Every row gives one point. A path goes straight from each point to the next, and from the last back to the first. The post is the endless flat space through its rows: a point in 2 columns, a line in 3, a plane in 4, and so on, so that a path can go around it. Count how often the path circles the post. Going back the other way cancels.

Post (1 x 2)
[[6 2]]
Path (25 x 2)
[[ -8 -39]
 [ -6  25]
 [ 12  60]
 [ 27 -26]
 [  9 -34]
 [-13  -3]
 [  3  59]
 [ 18   3]
 [ 19 -21]
 [ 28 -19]
 [ 23   7]
 [ 31 -28]
 [ -8 -48]
 [-28  26]
 [-30 -16]
 [-12  -1]
 [ 19 -44]
 [ 20  -9]
 [  7  64]
 [ 23   4]
 [ 33 -55]
 [-14  -6]
 [ -7  15]
 [  6 -59]
 [ 25 -43]]
Times around: 2

Post (7 x 8)
[[ -1  22  39   6   9 -24  17  19]
 [ 29 -15 -42  10 -11  19  16   3]
 [ -7  29  25   2   5 -16  15 -23]
 [  8 -17 -29 -20 -20  -9  -3  -3]
 [  5 -12  21  -9   9   9  30  -4]
 [-23  40  55  29 -38 -38  -8  -2]
 [  6 -54 -26 -31  23  59 -11  22]]
Path (26 x 8)
[[ 33  13  41 -12  13 -28  14   1]
 [ -9  20  57 -20 -49 -12   6  46]
 [  0 -20 -40  29 -35  81 -26  49]
 [-41 -28  10 -12 -24   4 -70  34]
 [ 11 -29  15 -43  32 -48  -8   5]
 [ 31   5  31 -10  -5 -12  39 -31]
 [-21  29  20 -39 -22   3   8 -10]
 [ -4  15 -37 -14   5  -1  42 -21]
 [-31  25  -9   3 -42 -29 -26 -65]
 [ -7 -14  78  -2  36   6 -28  33]
 [ 36  -1  -6 -15 -24 -21  -2  34]
 [ 12 -26   3 -45  -8  18  28  58]
 [ 25 -14 -38 -31  19  25 -12  42]
 [ -4 -15  -2  26 -28  27  41  33]
 [-19 -31 -30 -16 -28 -40 -25   0]
 [ 11  -7  -7 -28  43 -17  12 -10]
 [  7 -32  14  27  -8   3 -38  12]
 [-19  22  60 -57  -7 -17 -12 -32]
 [ 17  -5 -25 -61  -3  -8  40 -16]
 [-26 -54 -80 -25 -50  18 -21 -35]
 [-19 -46  19  29  -2  18  -5  18]
 [ 17  -4  58 -17  47   3  52 -38]
 [-20  12  57  -9  -2  16 -31  56]
 [ -3  12   4   8  -6  60  27  -4]
 [ 20  10 -25   6  15 -26  39  -1]
 [-12 -17  29   6   5   7 -14 -15]]
Times around: 5

Post (13 x 14)
[[ 58   8  74  44  29  41 -69 -36 -73  22  59 -29 -65  39]
 [-27  12 -11  -6  42  -5 -12  16  36 -17 -29   2  27   2]
 [ 52   7  40 -18  20 -71  16  12  -2  -5  -8  26  30  16]
 [ 18 -12 -14  -9  22 -12   2  12  -8  17  17  -2  14 -20]
 [ 53  20  48 -66  32 -57  43 -39   4   6  12  -7  33  38]
 [-22 -17 -13 -21 -18   9  10  26  12  29   0   8   3   4]
 [ -2  16 -17 -34 -35  22 -20   4 -10  18 -20   8   3   2]
 [  4  38 -10   9  30  14  17  -3  25 -40   5   2  -8  12]
 [ 33 -18   8   7  23 -32  19  21 -10 -33   8 -37  11  14]
 [  3 -21  -5 -27  -3 -13   7   8 -22  -6  12  37  42  19]
 [ -8 -11  19  -1  -1  -7  -4  -9 -16 -10   3   2 -14 -16]
 [-24   0 -20  14 -20  13 -15   1  18  15 -22  -4  33  -7]
 [  9 -19  21   0  12   4   6  18   1   0 -20   7  24 -21]]
Path (30 x 14)
[[ 16  37  14  -1 -16 -21  -8  31 -22  -4  -1  52  36  -6]
 [ 15   0  29 -15  14  -5 -16 -20 -60  -4  25  36   6   4]
 [ 25  -8 -30  -8 -10  33 -41  17 -44   1 -33  16  35 -34]
 [ 54 -25   7 -37  -5 -38  12 -19 -56 -42  36  35  -4  61]
 [-43   5 -48 -10 -38  50 -42 -22  56  16 -38 -17  29 -37]
 [ 18  25  30 -15  -2 -23  -9  12  16  28   8   2   4  -9]
 [ 45  40  72  20  54  19 -10   5 -35 -30  13 -15  13  46]
 [-30  19 -10 -45  27  -3  26 -21 -10  16  11  43  24  30]
 [ 50 -40  36 -16  46 -10  32 -30  -8  23  24 -59  43  41]
 [-12 -23  21  26  -1  -1  -8 -32  11 -72  -3  15  28  29]
 [ 35 -31  30  26  29 -43  -4  62  24 -31 -13 -12  26 -19]
 [ 19  42  21 -59 -43 -31 -34  -5 -64  -7 -10  34  -2   3]
 [ -5  25   8 -20 -34  18 -17  33  -9   1 -17  -6  -9  24]
 [-13  30 -18  27 -94   5  -3   0   7 -19 -21  36  27  -2]
 [  6 -11  77 -11   2 -19  35 -16 -25   7 -10 -63  17   1]
 [ 32 -12  42  26  48 -43   5   7 -17  25  -4 -32 -32 -46]
 [  0 -20  23 -29 -20  -7  39 -15 -13 -42  -4  87  -3  42]
 [ 47 -37 -18  -7 -12 -12  38  30  15  14  24 -50  25  64]
 [ 44 -11  29   4   7   6 -31  49 -20  -3 -15  26  19 -10]
 [-46  22  36   5 -21   7 -39  28 -24 -11  -4  45  15  37]
 [ 20 -29  51 -12  -5 -54  20  49 -51  28  -7  30  51  24]
 [-71  38   4 -31  20 -26   0 -59  38 -15 -25   6  -1  36]
 [-13  -4  19  58  31  37 -71  10  36  17 -46  31 -20  11]
 [ 22 -26 -47 -33 -20 -24 -18  53   5  -5  10  60  14  11]
 [ 12  -9  -8  18  15   4 -24  13 -21 -20  26 -62   0  15]
 [  0   2  14   5 -28  15  -1  -1 -17   7 -18 -46 -23 -44]
 [ 23 -14   0 -14  39 -56  28  41  10  21   3 -40  -5  17]
 [ 24   3  62 -27   9 -32 -15 -20 -13  -1 -35  43 -27 -18]
 [ 18 -20 -25  43   3  32 -17  23  11   1  28  17 -13  21]
 [  7  -7  10 -49  -7 -34 -12  -6  19   0  -1 -25 -17 -34]]
Times around: 5

Post (17 x 18)
[[  2  19  15  23  30   8 -16  26  -2   6  15  25   2  19   3   3  39   3]
 [ 29  12 -28 -40  -8 -54  41 -54 -37  29 -19 -23 -55 -10  37  31  42  35]
 [  9  11   0  -4 -12 -13  -5 -60  11   0   6   8 -32   9  40  14  18  10]
 [-20   7 -15   3 -18 -42 -12 -27 -14  31   4   7  19   7  28  12  -6  14]
 [ 17  23  12 -30 -11  -5  12 -51 -44 -17 -26  -1 -16  -2  28  16  26  46]
 [ -3  36 -17 -41 -47 -26 -15 -28 -10  22 -30 -36 -47 -11  43  38  30  47]
 [ -9 -45  -2  -4   8  11 -10  16  16 -44 -25   3  15   3  14   3 -17 -56]
 [-43 -32 -19  37  33  42 -33  29 -36  22  14  45   0  15   7  -7   2  12]
 [-21  25 -46  52   2  38   0  26 -29 -21  12  26  12 -33  -4 -25  14 -30]
 [-19  24  13 -38 -18 -21  23 -38  -4  36 -24 -33 -49   1  -2  -9   5  29]
 [  3 -29 -16   4  19  19 -15  53 -37  -8  52  19   0 -11  -1 -23 -12  20]
 [-24 -41  25  48  14  27 -11  21   6 -53 -10  13 -13 -13 -32  19 -53   8]
 [-41  -7 -21  30  32  31 -37  15 -21 -21  11 -23  12  -6   6 -10  21  -6]
 [-14 -41  -3 -11 -16  38  10 -15  -6 -12 -17 -26  12   4 -14  49 -48 -31]
 [  4  11  -3  -4  27  40 -26  17  15  -2 -28 -12  -7  -2  -8  12 -80 -16]
 [ 18  -7 -31 -34  -6 -13  24 -47  10   9 -25   3  -2 -22   2   8  24  33]
 [-22   6   9  30  37  35 -16  36 -13  32  34  48   3 -38  39  -8   8  -2]]
Path (27 x 18)
[[  3 -41  19   0  45 -11  12   0  13  18  10  51 -69  17  17 -37   4  42]
 [-21   9 -37  24  11  -1  -7 -38  -3  93  11  19 -13   6  34 -32 -11  15]
 [ -3  -6 -15  29  12  50 -43 -42  -3   4  11  16 -22 -29   7  -6 -43  -8]
 [ -2  16 -32  -2  -4  38 -19  -3 -34  -9  10  42 -12 -45  -6   2   5  21]
 [-16 -18 -62 -10 -25  -4  32  -3  -6   4  10 -26  -8 -27 -21  -2  -9 -15]
 [ 33 -27  -3 -46 -26 -17  76 -59 -31   2 -32 -25 -23  19  32  88  25  34]
 [-35 -43  44  42  24  63  -3  13 -26 -18  21  -8 -29 -13 -49   2 -45  63]
 [ 16  10  -8  15  45   5 -42  13   6 -59 -26  -5   2 -13   6 -45   7 -47]
 [-44  42   9  23  -7  18  -4 -19 -25 -24 -15  27  23 -55   8   1  24 -18]
 [-13  26  29 -13  28  13 -38   0   8 -29 -16 -30 -13  42  -3  34   5  13]
 [  8   1 -55 -11   0  28  12  16 -23 -67  -9  -6  29 -89  -5   0  42   3]
 [  5 -14  38 -25  54  28 -15 -19   1 -13 -23  15 -45  31  35   0  33 -22]
 [-10  -5   1 -21  15 -31 -10  35   0  28  36  14  -2  21  -2 -15   1  21]
 [ -7 -10 -32  31 -16 -18  32 -44  -8 -31   5  45  13  34   8  25  32  29]
 [-57  66  36  11  -7  19 -27 -10  30  41 -33 -36   9  18  27  -8   5 -35]
 [ 14  -1 -51 -44 -32 -12  -2 -31  -3  24 -57 -26  -1  10  42  55 -52  11]
 [-55 -18 -75  11 -58 -34 -20 -33  13  45 -11  57  19 -15  72  22 -49 -13]
 [-34  53  28 -15   5 -15 -14 -24  18 -24 -34 -46 -41  -6 -26 -13  20  24]
 [-29  -2  59  45   2  20  30  -9  10 -81 -14  45 -52  24 -16 -18  26 -20]
 [-47 -11 -16  23 -23  24   6 -29  22  14   8 -14  19 -48  30  69 -17  34]
 [-44  -9  21 -19 -14  37  18  26 -38 -46 -16 -32   3  -5 -16 -14   1 -43]
 [-25  -6 -22 -15  26 -12 -34 -24  42  39 -28 -25  -8  26  42  43 -10   8]
 [-10   3  30  29 -35 -21  25  -6  -4 -20  35  11 -18  18 -24 -46 -45  31]
 [ 35  -8 -53 -34  14  53  -4  15  -1  36 -14 -28  -7  -9  -7 -16 -22  12]
 [-23  56 -49  12   3  26  24 -35   0  19  -8  18 -17 -17  40 -53  11  -1]
 [-22 -45 -55 -20  64  24 -34   5 -15   8  25 -11  41  26  -3 -17   0   4]
 [ 27  51 -18 -35 -18 -43  -3 -29  64  24 -26  37  44  19  32  11 -19  -4]]
Times around: 2

Post (17 x 18)
[[-22 -11  28  33 -44  25  38   7 -10 -13 -11 -28  14 -20  25   8 -10 -31]
 [ 20 -16  -6  26 -19  17  13  24 -30 -25 -19 -17  34   6  23  13 -27  -3]
 [-36  46   0 -13 -13  34  19  -5  -7   2  27  -2  18  -2   7   8 -23 -21]
 [-16  -8 -10  27  19 -21 -39 -45  21 -12 -15  34  -7 -12  12 -21  30   8]
 [  9  20 -38  36 -16  35 -17  18  19  14  -1   3 -12   0 -15  -1  23   6]
 [ -1 -32   4   7  -2  24  26  33 -18  12 -21 -14  39  -7  22  40  23 -22]
 [-10   7 -10  17 -22 -22  23  10 -15  -1  -6  25  -2 -22  11  38  -1 -32]
 [ 12 -27 -47  -3  13  28 -17  -1  24  -6  25  25 -23 -20 -20 -52  25 -30]
 [ 15  22  21  -5  12  13 -29  13  30  31  27   8 -34 -34   8 -20 -14  10]
 [  9   0  -8  34 -12  -7  30  18 -14  12  29 -41  46  -2  30  28  -4 -37]
 [ 19 -19  32   7 -50 -19  30 -21 -37   7  13 -10  37 -17 -10  19  25 -14]
 [-28   8  -1   0  35 -12  -2  17  18   1  24  45 -15 -18 -42 -45 -11  27]
 [-15  -3  -5  -3  43   0 -28  -9  -3  -7  32 -13 -53 -16 -12  11  -2  18]
 [ -2  13 -20  -1   1 -16 -49  14   8   0 -22 -13 -24  -7 -32 -49  -1  -6]
 [ 15   5 -16  18  20  -6  26 -35   1   7 -42 -32   5 -21   1  17   5 -20]
 [ 18  30  13   0  42 -11  -4  25   5 -24  21   6 -18 -33  -6 -29   3  -2]
 [ -5  19  37 -13 -18 -11  11  28   1  -1   9   1 -36  29   9  -4 -11  -2]]
Path (25 x 18)
[[ 12 -41  -2  21  72  -8 -27 -21  -7 -41   9 -42 -10 -13 -10   6  10   1]
 [-29 -42  10  -9 -45 -21 -19  45  -4   7 -67  24 -11  46   2  45 -11  56]
 [  9   0  -1  17   3 -39  -7  19 -24 -19  -3 -41  -2  -6  10 -21 -25  -3]
 [  4  28 -45  26 -12  39  -8  19  10  26 -19 -18 -27  17 -14   7   6  -5]
 [  6  35 -55  32 -71   3   6  65 -32  10  -1  13  39  12 -58 -34  20 -51]
 [-53 -28 -20  31   5  19  12 -16 -22  -8  21  38  21  -8 -23  27  11 -37]
 [-15  10 -21 -37  42  -1   7  20  -4  36   8 -51  27  25 -23  70 -25   9]
 [  4  23 -21  22 -16 -41 -27   1 -12  -6 -27 -12  50  20 -23 -39   3  22]
 [ 51 -16 -60  34  44  16 -19  37   3  25 -53 -61   1 -40  17 -23  16 -11]
 [-13 -14  31 -19  56  48  13  86  -1  20  23 -28 -75   7  -6  19  -9 -19]
 [-45 -24   0 -11  14  24  43  26 -13 -16  15  28 -19 -49  22  24  19 -50]
 [ 25 -54  19  38 -17  28 -20 121 -13  17 -12 -34  28   9  44 -45 -20  19]
 [-34  41  -3  56  27  45  -3   8  -8  -7 -34  30  41   3  28  52 -31   7]
 [-52  30 -17  37 -36  -6 -23 -23  13  32   0  14  24  10  10  41  -8  -4]
 [-16  -7 -43   8   1 -14   7 -66  41   0  23   1  -1  -7  69  26  55 -44]
 [-41   9 -33  12  13  -8 -22 -27 -18 -12  -2  -7  60  29  40  -8 -31  -3]
 [-13  44 -75  23 -23  16   0  26  50  31 -22  21   9 -16  26 -31  31 -51]
 [ 23  10 -19 -48  28  15 -37 -19   0  13   2 -25 -67 -15  34  39   0  -5]
 [-20  48  -6  21 -20 -29 -13  10 -31  13 -10 -34  24  27   9  14  19  20]
 [ -6  27 -16  -4  10 -40  32   6   1   0  -8 -10   6  -9 -18 -17 -13  -6]
 [ 23   8  -1  31 -49   3 -25  40 -15  10   0 -24 -32 -25   9 -27 -14  13]
 [-19  29 -40  36  33  -6 -33   0 -51 -15 -44 -16  -2  -5 -48  33  -4   2]
 [  9 -24  25 -15 -50  45  28  24 -35 -50  20 -28  18   8 -51 -47  -8 -62]
 [-24  -8   5   2  -4 -20  17  23  -6   6  45  80   5  13 -32   0  26   8]
 [ 40 -13 -14  32 -11  33 -18  21 -20 -33 -57  22  12 -14  18 -49  -9 -18]]
Times around: 3

Post (17 x 18)
[[ 34  11 -28 -10  40 -10   7  27   2  43  -9 -19 -22  -6  -4  29 -17 -34]
 [-25  76   2 -36 -11  -9  19 -34  -9  32  55 -23   6 -12  18  14  19 -17]
 [-33  -6 -65  38  20   1  23  16   2  17  21 -19  34   9 -14  13 -31 -19]
 [-57 -24   2   5   5  28 -49  -3  17 -27  63  46   3 -15  -3 -35  28  14]
 [ 11  44 -35  12  20 -25  21   4  17  79   5  32  12 -53 -15 -38 -19  29]
 [ -5   3  -1 -29 -25  25 -13 -47  28 -15  -7  46 -34 -22 -18   5   2  41]
 [-14 -24 -29   3  39 -10  39 -28  13 -24  -9  19  -4 -30  19 -41 -37  15]
 [ 39  25  12  16  22 -14  25  18 -22 -32 -13 -26 -50 -15 -21  23  -9  -3]
 [-35  10 -27   8  54 -11  49 -22 -23  21 -35  10   1 -15  12 -24   2   8]
 [ 26 -13 -46  69   1  20 -23  16   4 -33  81  12  22   7 -13  -1  -1 -55]
 [ 28  30 -13  31  46   4  16   8  19  -9 -10 -15 -24 -49 -10   0 -25  12]
 [ 27  34  41 -32   2  24 -15   7  -9 -48 -28 -34 -36  21 -27 -12  19  -1]
 [-21  16  -5 -38  29  32 -20   5 -11  33  40  23  43  -5   4   1  16  10]
 [ -1 -46  38   0 -21  30 -16 -14   7  -5 -18  13  30  15 -17  21 -13 -22]
 [-14   5 -10 -13  -1  17 -42  40  -9   2  22  -8   4  -4  26  43  23  -6]
 [-13   2 -16  14   6  28 -27  19 -31  18  -6 -39 -11  24 -14  19 -15  17]
 [ -5  50  30  29   2 -14 -21 -26  11 -17  14   1 -15  19 -15 -52  -2  39]]
Path (26 x 18)
[[-48 -38  13  20  32  16 -33  30 -30 -14  21  49  -8 -54   1 -35  74  -1]
 [-12   9  12 -35 -15  23  32  11 -27 -24  22 -38  13  27 -60   7  52 -63]
 [ 23  -1  -5  20 -31   6 -11   0  23  -6   1  35  25 -14  51 -63 -36  42]
 [-50 -31 -12 -40 -18  -5 -10 -30  10  32  18  92  24  23   5 -14  19 -32]
 [ -4  -1 -74 -13  43  -6 -51  48   7  30   4   1  42  17  24 -16 -31   2]
 [-27 -65   3   1 -15  20 -16 -14  18  24 -18  40  42 -41 -19  19 -35  -5]
 [-45 -57  30  12 -10  -3 -13 -15 -17   6  10   6   1  -9  -6  10  17   3]
 [-21  34 -73  31  25  12 -13  44 -18  35  19 -60 -49  38  10  50  18 -22]
 [-37  13 -47  36 -39  18 -19  20   3   4  24   1  12   2  24  -8  26 -43]
 [-61 -13 -52  -1  52  18   3  22  -3 -22 -31  21   3 -17   6  19  -3  37]
 [ 56   1  18   4  14  -3 -40  40 -24  38   4 -31  27  33 -26   1  -7 -57]
 [-35  35 -30 -78   6 -23   3  29  37  48  72  41  34 -72  38  28  29  45]
 [ 10  72 -37 -38  14  -9  37   9 -18  35  -7 -27   2   8  25  40   6  27]
 [-27  46   0  58  -9  33 -25 -21  13  -7  38 -17  26  16 -21  -6 -27  23]
 [-34   8 -25  16  33   9   7  40 -24  -9   5  -3   2 -10 -42  11  -2 -28]
 [ 59  41  16  29  39 -34 -11  37 -47 -21  29   5 -46  -5  -8  24  34  -3]
 [  1  -4  17 -24  -4  37 -18  17  13  14  27   5  22 -24 -13  19  14   9]
 [-30  -6  -9  17  24   5 -14  11  59  22 -30 -14   2 -11  33 -13 -26   1]
 [-22  35 -34 -38  -8   2   7  32 -10 -35  62  16 -43 -23 -10  27  26 -12]
 [-47  27 -61   2 -34 -12 -19 -11  19  13  48  16 -24  21  -2  50  10 -24]
 [ 26  10  -9  12  25 -14 -26  36 -35 -58  38   0 -28 -38 -19 -13   2  24]
 [ -7 -45  10  14  42  18  30 -57   0  -4 -66   5  18  27 -36  26 -29  10]
 [-36  -2   2  59  51 -28  10  22  25  71  21  23  23 -52  44  27  -6  21]
 [-35  32 -18  28 -18  44 -19  25  26  -9  28 -35  39  30  11  11  -6 -17]
 [ 32  16  11   5 -11  -3  -7 -27   7  38 -10  41 -15  -4  17 -19 -40  -1]
 [-21   3 -51  24  25   4 -18 -17 -24  -4 -20  -7 -59  32 -10 -23 -28   4]]
Times around: 5
